Each row is a point. Before rounding, the points of a table are all equally far from one centre. They may lie mostly on one side of it. Where is the centre, to within rounding?

Points (9 x 2):
[[ 60  -1]
 [ 60   1]
 [ 58  19]
 [ 58  19]
 [ 37  50]
 [ 16 -49]
 [ 13 -50]
 [-27  50]
 [ 47 -31]]
Centre: [5 5]

Points (14 x 8):
[[-14 -33 -36 -27   7   6 -20   4]
 [-31  21 -24 -13  46 -19 -20  -7]
 [-20   3  25  -3  16  -9 -36  42]
 [  5 -34  -2 -24  16 -19 -16  -8]
 [-26   3  -3  17  11  14 -60  -7]
 [-23  12   0  -8  44 -16 -45  -4]
 [  4  -8  -9  -5  42 -28  -8 -16]
 [-12  15 -18   0  29 -33 -36 -18]
 [-14   3 -20 -26  39 -17 -37 -13]
 [  8  -2 -19 -27  22 -22 -29 -24]
 [-16 -12  -5 -21  40 -19 -20 -23]
 [  3  -1 -30 -43  30  13 -27  -1]
 [-52 -24  11  -1  14  -9 -23   3]
 [-27   5  -2  20  43 -28 -17  11]]
Centre: [-11  10  -4  -4   5   6  -8   4]

Points (18 x 14):
[[ -1 -16 -60  -9 -51  -8   8   6  16   4  -9  -3 -14   7]
 [-17 -20 -19  -6 -38  -9  12  33  -5  15 -17 -12  -7  18]
 [ -8   3 -45  -8 -51 -27 -15  15  12 -13 -18   0   5   7]
 [  5  17 -37 -15 -43 -45   2  13   4  -2 -11  19   2  11]
 [ 11  -1 -19  44 -32  -6  -7  36  20  -9  16   4   7  11]
 [ 12   3 -31   2 -44 -28  -6  18  -5  21   0  22   4 -15]
 [-22  21 -33 -13 -27 -30 -11   3  33 -17  16  32  27   9]
 [-20  17 -12   1 -53 -26   6  16   1   0 -18  -3   2  11]
 [  4  19 -27   6  -3   3  -3  31  44  -4  33   8  -8 -31]
 [-22  23 -53  -5 -37 -39  -9  -6   0   6   7  20  16 -16]
 [-33  -8 -43   2 -33 -27  -4  31   4  -9 -24   6   8  22]
 [-24   7  -1   2 -39 -29 -29  17   8  10  21  12  10  -9]
 [-21   1 -35 -21 -43 -31  -8   4 -13   5  23  25  -4  24]
 [-34  10 -22  14  -4   3   5  42   2   7   2   8 -29 -24]
 [ -4  13 -44   1 -29 -28  16  19   7  19 -24  -9  36  -1]
 [-16   8 -19 -10 -47 -25  -6   1   8 -13 -15  17   6 -20]
 [-23   7 -38  16 -34 -39  11  40  -1   1  -9  17  11  17]
 [-28  12 -28 -21 -27 -37 -18  32   1  -6 -16  10  -4  12]]
Centre: [-10   1 -29   5   0 -17   5   1  11   0  13  -5   0   6]

Points (30 x 24):
[[ 38  -7  21  31 -29  16  34   5   2 -14 -24 -10  26  22  -8  -5 -12  19
    8  14  19  -5  -5  -3]
 [  7  -6  21   6  -7  36   1   5  13  -8   1 -15  13 -10 -23  -8 -18  28
    8   6  25  39  33 -33]
 [ 27   3  20  10  -3   7  42   1 -23 -15 -28 -24  -9  -8 -18   0   3   4
   21 -15  14  33  29 -25]
 [  6   9  18  -7   6  -9  11   4 -13 -35   3 -12  14  42 -25  17   5  -1
  -15   1  44  23   8  -9]
 [  6  10  51   6 -21  28  24   2   7   7  -6   6   2  13  -2   1  32  29
    8  13  16   5  51 -15]
 [ -4 -14  28  34  -4   4   3  18  -2 -27  10 -12  41  44 -16  10   8  -4
    9   1  26  19  29 -32]
 [-15 -20  36  11  -7   2  -1  -6   4 -16 -19 -29   4  15 -10  -2  18  15
  -10  27  18  -3  16 -46]
 [ -5 -13  17  15  20   7   5 -17  25   3 -20  -7   4  27 -12 -30  12   5
   47   2  11  -9  15 -11]
 [  7  25  52   1 -22  14   0   9   1 -15   7 -14   5   6  13   2 -19  -1
   30  21  -5  13 -10 -27]
 [ 26  -4  44  14  -1  44  19  25   5  -5  14 -28  16  41   4   3  20  -6
   25  21  34  -9   1 -18]
 [ 13   6  21  20 -21  -8 -13 -10   0 -15  -2 -31  27  -9   3  28  -3   2
    1  20  25   6   3 -47]
 [ 24  23  60  -3   2   9  15 -18  15   3 -29 -18   7  18   0  13  15  14
   23  28  31  19  21  -2]
 [ -2 -13  59 -16  20  22 -16 -15 -24 -29  -2 -19   2 -37  -3  19  25  16
    9  -3  23   2  23 -17]
 [  0  -3  30  35 -22   7  -5  -4 -17 -24   2 -12   3  22  -8  27 -29 -11
   17  13  32  10  44 -22]
 [ 19   8  21  12 -19  33   6  19 -20 -30   0 -39  24   3  -8   7  21  -7
   11  30  20  18  38 -26]
 [  1 -21  49  28  -9  36  22  -4 -18   2 -13 -31  15  -4   3  12  49  14
   27  13  28   1  21 -32]
 [ 17 -11  20  35 -11   0   6  11  30 -17  15  -6  13  14 -15   6   8  19
   20  19  48  14  22 -20]
 [ 11  14  28  14 -10  23  31   2 -25 -10   5 -14  25  40   6  26   8  -1
   20  20  16  16  31 -40]
 [ -5 -12   6  16 -11 -19  10  12  -7 -15  -9 -16  26  17  -6  10   3  19
   26  13  16  12  46 -20]
 [  5  -2  35  38 -11  -6  22  17 -11 -13 -14 -29   6   6 -10   7  21 -13
   26  14  37  14  21 -38]
 [ 17  -5  37  13 -12   0  -2 -26  12 -22  -8  -3  -4  16  -7 -24  -5   2
   28  24  39  20  43  -1]
 [ -7 -22  29  40  -6  16 -12 -20  10   9 -10   1  28  -2 -10  -5  21   1
    9  24   5  43  20 -48]
 [ 27   3  29  31  -2  24 -22   5  12 -25  12  11  -6  22   8   4  29  23
   40  19  13 -14  22   2]
 [ -6  -1  28  12 -19  -3  23  -6  -6 -48  15 -14  21   1 -21 -10   2   9
   17  23  16   3   4 -14]
 [ 16  21  33  43  -7   1  13  -4  -4 -32 -15 -14  18  13 -13 -17  13   2
    9  20  21  21  34 -27]
 [ 20   9  53  41   5  18  12   1   7  -5 -12 -26  13   2  10  30  20   9
   36  31  36  35  19 -15]
 [ -7  22  20  11 -17   3   5   8  -4 -27   6   5  11  26 -14 -10   1  20
   10   2  43  -5  24  -8]
 [ -6  -8  47  17  -2  13   4   9 -10  -7 -11 -24  16  44 -29  -7  38  14
   14  11  30  18   4 -20]
 [ 15  -4  32  51 -22  23   0   2 -10  -3   6  10  34  15  -4  40 -15  27
  -13   9  38  18  12  -6]
 [  1  -4  49  16 -29   4  21  -6  -6 -43   5   5   2  30  -6 -12 -21  -5
    5 -15  14   8  35  -5]]
Centre: [ 10 -13  26  15   7  21   2  -7  -5  -1   1  -6   8   4   8   9  10 -10
   1  -3   9  14   9   4]

Points (31 x 24):
[[-42  40 -35   5  33  24  -6  14  26 -17  24  21  10  10  -3   1   7   6
    0 -43 -15 -11  -4 -17]
 [-49  24 -25   8  15  18  12  45  10 -26  17  14  18  -4  20   2 -11  23
   -6 -37  -7   3  -5 -19]
 [-19  14 -33  28   5  33 -22  17   9 -15   3  30  12  14   9 -17  -8  26
    5 -59  13   7   8 -34]
 [-10  24 -35  22  29  42 -16  28 -14 -14  -1   9  14  19  16   9   8  22
    6 -45 -12 -23   6 -51]
 [-24  25 -41  34  18  22 -17  13  10 -42  23  12   4   7  20 -14 -22   8
    1 -44  14 -22  14 -32]
 [-20  29 -42  27  37  43  -9   9  12 -27  17  -4   1   6  24 -14  -3  17
    5 -37   2  11   8 -38]
 [-13   0 -44  11  43  44 -17  39   5 -23  10  30 -10   8  -1  -7 -23   5
   -2 -50   3 -19  -5 -13]
 [  2  18 -51  22  33  45 -11  10  -6 -34   3  13  13   5   3 -16 -25  21
   10 -44  -4   5  25 -25]
 [-33  35 -30  15  16  47 -26  11  -9 -28  25   9  21  12  33  -3   0  11
    7 -41   7 -12  -3 -16]
 [-35  52 -33  12  19  28 -29  23  10 -10  14  22   7 -11  18  -4   4   4
   17 -46   8  -3  16 -28]
 [ -6  32 -29  26  33  32 -30  20  -8 -30   9  25  -1  -3   9   7  -9  38
   25 -21  13  -5  -4 -34]
 [-36  23 -15   9  45  37 -11  12  35 -14   2  13  10  -9   7  -7   4  12
   -4 -44   8   6  12 -36]
 [-40  15 -31  25  44  43  -2  16  10 -15  -4   3  12   0  24 -15 -34  -3
   13 -43   1 -24   1 -53]
 [ -9   7 -14  25  27  15 -28  33  -9 -11  25  24  -3   4  -2   3  -6  12
  -16 -36  12   6  11 -23]
 [-30  26 -31  21   5  41 -23  17  -3 -28   4  -8   5  21  30   2 -26  27
   19 -31  -4   1   9 -29]
 [-31  16 -37  17  13  19  -3  31  -8 -45   6  13 -10  11 -15 -10   2   4
   25 -48 -11 -45  -2 -34]
 [-33  13 -31  37  37  45  -9  10 -11 -18  25  10  -3  21  26  -5  -2  26
   19 -40 -15  -3  10 -18]
 [-24  23 -40  17  30  26 -22  17  12 -30  15  15   2   7  15 -15  -5  18
   27 -21  27  -7  18 -53]
 [-32  18 -36  17  26  40  -4  16  10 -34   8  -2  -5  11  14   7 -10  37
    1 -27 -10   4  -2 -44]
 [-22  29 -42  18  11  30 -20  17  -8 -34  -5  -6  11  11  14   2 -13  29
    3 -24  -3   3  18 -36]
 [-45  17 -21  11  22  38   4  11 -12  -6  20  29  -5  22  26  -2  10  21
    0 -39 -20 -14  -1 -33]
 [-10  16 -29  13  18  42 -20  38  -7 -14 -12  15  11  12  33   2   2  36
   29 -32   1  12  22 -38]
 [-33  24 -36  17  12  26  -3  14  -8 -36  16  27  -9   2  27 -18  21  25
    7 -40  10  -6 -21 -26]
 [  6  28 -44  13  18  44 -10  22  -7 -21 -20  32   1   5  18  -3 -12  17
   21 -38  21   1  14 -44]
 [-27  -1   0   0  28  46 -27  29  14 -20   2  15  -1  -3  25   0  -1  16
    8 -30  17  -9  29 -53]
 [-16  26 -47   9  10  30 -13  44 -17 -22  -5  18   8  -1  26 -26  12  10
   17 -38  -3 -12  31 -34]
 [-17  14  -8  45  34  38 -23  14  22 -15  12  10  18   5   5  -3 -16  27
  -11 -46   0 -14  12 -22]
 [-30  15 -45   6  32  30 -16  23   8 -20   8  16  10  18  12 -17 -22  26
   13 -17  -7  12  -5 -43]
 [-41  36 -49   0  23  17 -18  18  -2 -18  16  18  21 -10  15   5  21  19
   29 -31  -4  13   9 -23]
 [-26  38  -8  10   5  28 -37  25   5  -6   8 -13   4  -4   1  -3  -6  20
   28 -60  -7 -11  24 -33]
 [ -7  29 -37  40   2  16 -14  25   6 -23  22   6  -5  11  17  21  23   4
   10 -50   4 -16  10 -45]]
Centre: [  1  -6 -22   6   7  22   4   6  10  -3   8   5   8 -18  14  -1  -4   1
  28 -25  -6 -21  -3 -15]

Points (29 x 24):
[[ 25   7  22  -8  27 -13 -10 -19   4 -20  -5   8 -11 -12  30  -2   6  31
    9  28 -26  11 -32  10]
 [ -6  -1  35  12  22  -7 -34  17  11 -16  -2 -13  -8  -5   6   4  -1  35
   11  13  -1   9 -49   6]
 [ 10  -8  20   9  41  14 -15   6  23  -4   4  -9 -14   6  24 -13  10  38
   21  11 -30   1 -41  15]
 [ 17  -2  23  18  60 -17 -22   8   7 -12  18   6   3  22   6  -4  23  32
   11   7  14   8 -44   2]
 [ -9  -4  23  13  47 -20  -6  22  13 -27 -27   6   2   9  25 -10  23  16
   31  13   0  14 -41  13]
 [  0  -3   3   7  15  -8 -15   8  27   0  21  11  -9   2  29 -13  24  24
   33   5 -16 -11 -56 -20]
 [ 12 -20  26  27  37  -7 -27   3  20  -4 -12   0 -18 -16  24  -1  15  17
   25 -12 -13  -6 -33  13]
 [  9  20  20  21  27 -14   2  33  31 -15  -9  13  -2  -4  26   5  24  35
   24   2 -16  15 -42   4]
 [-14  -2  28   9  27  -7  -8  20  20 -29  -7  20   2  11  13   3  28   6
   23   5   9  25 -37 -13]
 [  3 -13  30  11  46   0 -28  11   3   0 -14  15 -12   9  12 -10  16  36
   13   5 -23  11 -44  19]
 [  3  -3   8  20  46   6 -16  41   4   7  14  22  -8  11  22 -15  11  27
   26 -10 -18  -7 -44   6]
 [-15  -6  23   8  29   2 -32  21   4 -12   3  25  10   9  -1 -30  25  31
   27   6 -13   7 -25  23]
 [  3   1  34   5  38  11 -35  22  19   7   8  29 -13   0  22  -8  11  31
   21  -3 -12  -8 -23  17]
 [-15  -1  35  15  34   4  -9  12   2 -19  -5  -5  -4   1  14  19   4  28
   22  26   6   0 -39 -10]
 [ -2  -4  17  22  50 -41 -29  29  13   2   4  14  -6   0 -11  -6  25  36
    3   1   5  11  -7   3]
 [  4  -3  35 -10  36  -8 -15  19  17   8 -19  -8  16   9   4  -6  25  39
  -14   4  -6  -1 -41   8]
 [ 17   1  29  12  41   6  -9  18  21  -4   5  14   9  -6  19   8  29  35
   23   1 -20   7 -48  -3]
 [  1   3  27  17  34  -5 -16   6  21  -2  12   6  -4  -2  36 -12  15  36
   15  22  -2  27 -32  -6]
 [ -3 -16  11  -1  42  -7 -25  39   6  -5  -2  27  19   6  16  -6  34  13
   30   4  -3  10 -48  10]
 [  4 -12  28  11  33   4 -13  12   0 -31  -9  18  -8   6   3  11  29  29
    8  16  -3  11 -52  19]
 [  7 -11  31  27  34 -40 -28  -4   0  -5   3  12   7 -24  11  -3  30  21
    9  10  10 -16 -32   8]
 [ -7 -16  12  -6  49 -19   0  29  13 -30   1  10 -11  13  23   1  21  16
    0   6 -28  18 -36 -14]
 [ 14   6  20   3  47 -21 -31  10   0 -11  27   5  10  -1  12   0   4  21
   22  16  -9  24 -55   8]
 [ 19  -6  19  14  35 -11 -22   9   9  -1   4   2 -18 -15  36  -9  11  29
   31   5  -1  15 -45   4]
 [ 23  -5   6   7  39  -2 -18  25  11 -18   3  -7 -10  10  37 -17  40  27
   18  10 -20   6 -36  17]
 [  7  23  32   1  39  -6 -14  20   5   2 -10   5  -3 -11  19   0  37  37
   25  13   9   7 -19   6]
 [  7  -1  26   6  28  -4 -30   6  16 -15   5   7 -17   4  20 -21  21  40
   15 -10 -10  11 -41  22]
 [ -9 -10  30   5  41 -20 -18   6  18  11   3   8  10  -3  21  -3  21  26
   24  -6  17  22 -41   7]
 [ -8  11  44  27  32 -19 -24  26  16  -2  29   9  -5  15  18   0  13  27
    8   2  -1  17 -30  11]]
Centre: [  6   1   4   6  23 -18  -6  12  10  -1   3   8   0   7   6  -1  10   7
   9  11  -8  -6 -22  10]
